Rows are points. Before rounding, the points of a table are all equally far from one centre. They may lie mostly on one side of it. Write the centre, to within rounding.

Points, 9 rows:
[[ 47  10  61]
 [ 57 -18 -16]
 [ 29  62  13]
 [ 62  21  -4]
 [ 63  22  26]
 [ 48  39  42]
 [ 57  37  12]
 [ 66  -4   4]
 [ 56   5 -24]]
Centre: [ 1  2 14]

Points (18 x 11):
[[  9 -12  -5 -25  67   3  47  13 -83 -11 -24]
 [ 15  19  31 -16 -53   9 -12 -29 -55 -29  -9]
 [  9  36   6 -34 -45 -14 -45   6 -31 -89  -2]
 [-11  14 -37 -26   0  80  26  46 -25 -11   4]
 [-16  23  59 -42 -49  19 -17   4 -32 -58  -2]
 [ 21  -5  44  25  14   3  22  -8 -80 -79  51]
 [-48  10  26 -41 -37  26  32  66 -67 -32   1]
 [-38 -50   3 -47   3  62  -6  23 -81 -41  56]
 [-36  -6  20 -30  53  66 -51  -4 -76 -60 -18]
 [-42 -13   1 -73  31  24 -40  93 -42 -49 -31]
 [-40 -58  22 -41 -29  27 -43  -4 -18 -46 -13]
 [-11  -5 -10 -70  18  53 -16 -16 -47 -65  -3]
 [  7  39  22 -21   5  56 -82  65 -13 -48 -29]
 [  9 -30  19 -57  56  39   6  35 -78  -2 -31]
 [-50 -15 -14  13 -54  47 -48  24 -10  21  -5]
 [-12  49  44  25 -33  13  19  25 -40 -74  -2]
 [  3  -8  30 -23   4  88  19  49 -30 -39   6]
 [-45 -28  33 -37 -36  40 -12  42 -58  -9 -36]]
Centre: [-16   4   6  -1  26  -7 -32  36 -37 -17  28]

Points:
[[  -1  -41  -59   -6  -36   66   33  -30   -4   36  -76   12  -10   19
    -3   -1  -44   26  -36   -8  -39   46   46  -43]
 [  28  -43  -20   13   45   28    9  -24  -12   29 -114   -2  -32   22
    -6    3  -57   70   -7    1  -16   14    7  -68]
 [  21  -13  -26    0   18   49   44  -25   57    4  -95   10  -28  -13
   -63   -3  -27   66  -73   -5  -28   21    4  -49]
 [  10   -8  -22   23   18   39   14   14  -27   59  -68   37  -12   29
   -18   25  -45   41  -48  -45  -25   47   45  -37]
 [ -26  -26  -40    9   19  -24   42    0  -13   28  -58  -25  -21    0
   -58   34  -39   41  -22  -88  -12   61  -19  -31]
 [  -2  -53  -48   -5   21   29   40  -31    9    7 -102   -9  -32   15
   -61    6  -62   41  -55   -4  -48   40   19  -21]
 [   5  -44   -2  -22   60   35   32   20   -3   47  -56    4   12    0
   -54   12  -56   50  -25  -45  -26   61    0  -44]
 [  45  -66  -30   -7   18   21   50  -21   45   -7  -84  -22   -7  -18
   -48   44  -59    8  -14  -17  -30   40   -6  -59]
 [  22  -80   -8  -32    4   46    9  -25  -37  -11  -86   -3   -6   28
   -23   34  -41   48  -41  -41  -63   22   -7  -21]
 [  20  -11  -10  -10   24   19   19  -16   -8    3 -116   32  -35   -4
   -42   62  -57   60  -16   27   -5   60   40  -51]
 [  33  -36   -5  -10   -8   63   40  -23  -12   32  -49  -17    3   19
   -51    8  -15   87  -29  -31  -27   74  -11  -17]
 [ -31  -57  -21    6   14   29   29  -30   23  -18  -92  -35  -23   14
   -47  -11  -84   30  -14  -25  -40   52   16   14]
 [  -2  -56  -37  -51   23   39   63  -28   20   17  -78    4  -64   38
   -27   22  -27   17  -44   -3  -67    8   12  -43]
 [ -15  -62  -16   33    6   57    8  -32    4   -6 -103    0    1    1
   -32   38  -43   42  -13  -35  -44   47    8   -3]
 [   2  -26  -24  -38    8   27   80  -42    5   13  -75    6    3   44
   -19   15  -94   34    3  -25  -51   55    1  -22]
 [  61   -4  -37   11    7   21   26  -16    8   15  -50   15  -21    9
   -60   26  -65   53  -36  -26  -21   32  -55  -60]
 [  -7  -53  -29  -39   26   67    4  -38   17   17  -56   -8    4   12
   -25   38  -53   66  -11  -51  -56   25   16   33]
 [  -4  -47   -1  -20   27   63   56   15   20   -8 -113    1  -35   15
    -4   45  -43   53  -43   -8   -3   23   12  -30]
 [  25   14  -43   -9   19   63   26  -16    0    8 -121   -2  -36   12
   -22  -17  -63   55  -42  -41   -7   32   22  -18]
 [  24  -28  -36   11    4   29   51  -37   20  -11  -55   48  -24   18
   -41   10  -61    9  -49  -45  -49   35   23  -16]
 [   9  -53  -13  -11   -3   54    8  -15   26   15  -58   15  -21   -6
   -47   11  -61   92    5  -26  -63   35   11  -34]
 [  26  -28  -45  -13    2   28   56  -26   56   22  -76   39  -12   19
   -45  -36  -18   30  -55  -39  -48   34    9  -45]
 [ -34  -18  -60   15   28   39   40    8  -10   40  -92   11  -36   38
   -56   25  -40   44    4  -32  -34   27    3  -46]
 [   1   52  -22   -8   12   48   42  -27   17   15  -90   23   -4   42
   -25    0  -13   84  -69  -72   -4   27   16  -17]
 [  20   -6  -44    5    6   33   64    8   70   -1 -103  -26   37   42
   -38   50  -19   94  -48  -23  -47   44   32  -27]
 [  22   -1    0  -24  -24   39   38  -39   14   -8  -80   22  -10    1
   -45    9  -86   37  -30  -70  -15   17  -13  -31]
 [   0  -32   19  -22  -17   22   22  -15  -15   22  -91   43  -24   35
   -22   46  -79   52  -56  -23  -41   17   -2  -28]
 [  20  -13   16   -1   23   44  -15   -4   12    8  -56   26   -9   30
   -49    1  -55   72  -42  -14  -51   27   18 -106]
 [  -5  -38  -31  -28   49   52   36   18   -6    2  -66    7  -18   32
   -52   48  -61   10    7  -15   12   42   43  -59]
 [  34  -52    0   -5   27   50   13  -15   -1    8 -107   14  -29   -9
   -25   -5  -42   63  -44  -28  -26   23   49  -19]]
Centre: [  0  31 -10 -28   4 -21   1   7  12 -13 -46 -29  16  12  -6  10   4  20
  -5  16 -35   5  10 -12]
